Rows are points. To make a cloud, some directions were put in groups of two or more. Within a group, all points are equally far from the middle, so they leave a hole (a ring in 2 directions, a hollow ball in 3). The other directions are filled evenly. Then the cloud was stretched, turned, moved and blurred a little. Count the holes, and give their numbers of directions, smallest first.

Cloud (21 x 3):
[[ 14  -2 -31]
 [-37   5  51]
 [ 21 -42  -7]
 [ 36 -23  -6]
 [-57  -7  30]
 [ 20 -15 -28]
 [-19 -11  60]
 [  3  33 -13]
 [ -9  38   1]
 [ 38  -9  -4]
 [ 35   1  -9]
 [-36  11 -24]
 [ 22 -46   3]
 [ 29  13  22]
 [ -2 -49  43]
 [ 28   1 -20]
 [-48  -7  45]
 [-49 -23  -7]
 [-41  23  33]
 [ 40 -15   2]
 [ 33 -27  -9]]
Holes: 1 (3)

Cloud (28 x 4):
[[ 22  15  43  50]
 [-49  16  19  36]
 [  6 -30  -4  47]
 [  5 -19  44  -5]
 [-28  31 -36  26]
 [ 36   1  40  -5]
 [ 40  -2 -23  38]
 [ 53  15  -6 -15]
 [-11 -31  15  46]
 [  8  41  43  42]
 [-49  19  30  25]
 [ 22   8  35  58]
 [-25  42  20 -26]
 [ 15  58 -18 -19]
 [ 33 -10   0 -31]
 [  8  53 -37   9]
 [  0 -22 -34   9]
 [-17  36 -36 -21]
 [ 11  52 -36  15]
 [  5 -25  31  48]
 [ 14  60 -10 -22]
 [ 21 -13  13 -33]
 [ 32  -5 -11  54]
 [-19  35  -6 -39]
 [ 48  20  21 -16]
 [ 35 -10 -20  40]
 [ 10 -18  43  -5]
 [ 12  58  25 -11]]
Holes: 2 (2, 2)
